Every row gives one point. Each copy is the shape, with its points in the same order, stretched, turned, moved and blurred by noise. Is it also mirrored, or only turned?
(in the rows, 128 means zero)

Shape (7 x 2):
[[151 122]
 [160 110]
 [ 71 111]
 [101  75]
 [182 113]
 [165  92]
 [106 153]]
Copy 1 (7 x 2):
[[165 133]
 [181 123]
 [100  99]
 [127  64]
 [197 132]
 [184  98]
 [116 156]]
Copy 1 is: only turned
Copy 2 (7 x 2):
[[151  95]
 [158  95]
 [147 173]
 [192 152]
 [160  68]
 [185  92]
 [109 138]]
Copy 2 is: mirrored
Copy 3 (7 x 2):
[[127 102]
 [119  94]
 [ 87 192]
 [ 59 153]
 [125  65]
 [ 98  80]
 [147 166]]
Copy 3 is: only turned
Copy 4, 7 rows:
[[138 123]
 [147 113]
 [141 201]
 [172 172]
 [156  87]
 [161 106]
 [114 163]]
Copy 4 is: mirrored

Shape:
[[153  88 128]
 [ 86 137 188]
 [147 180 107]
 [ 86 178 104]
 [126  89 163]
 [ 85 156 198]
 [131 133 140]]
Copy 1:
[[128  91 116]
 [164 123 196]
 [165 177 102]
 [127 190 145]
 [147  86 158]
 [171 130 209]
 [148 127 134]]
Copy 1 is: only turned
Copy 2 (7 x 3):
[[ 97 123 105]
 [111 169 192]
 [188 139 113]
 [193 125 169]
 [ 87 135 134]
 [125 191 192]
 [125 139 139]]
Copy 2 is: mirrored
Copy 3:
[[170 128 142]
 [ 87  78 174]
 [105 180 165]
 [ 73 160 131]
 [150  89 154]
 [ 72  78 192]
 [122 129 159]]
Copy 3 is: only turned

Shape, 7 rows:
[[105 186  79 101]
 [149  98 146 152]
 [117 148  97 136]
 [ 97 128  91  86]
 [166 121 137  99]
 [217  81 204 164]
 [103 153 157 125]]
Copy 1, 7 rows:
[[ 99 162 199 145]
 [155  98 120 112]
 [126 123 161 140]
 [109 151 157  86]
 [148 159 108 109]
 [211 112  64 139]
 [171 133 173 126]]
Copy 1 is: only turned
Copy 2:
[[ 70 157 187  96]
 [161 126 124 162]
 [121 141 173 126]
 [ 96 108 139  81]
 [130 165  89 125]
 [202 175  47 212]
 [ 88 119 127 160]]
Copy 2 is: mirrored
Copy 3 (7 x 4):
[[133  98 195  91]
 [140 114  85 151]
 [136 100 157 129]
 [122  67 139  76]
 [152 136 100 108]
 [157 177  25 178]
 [ 88 134 125 129]]
Copy 3 is: mirrored
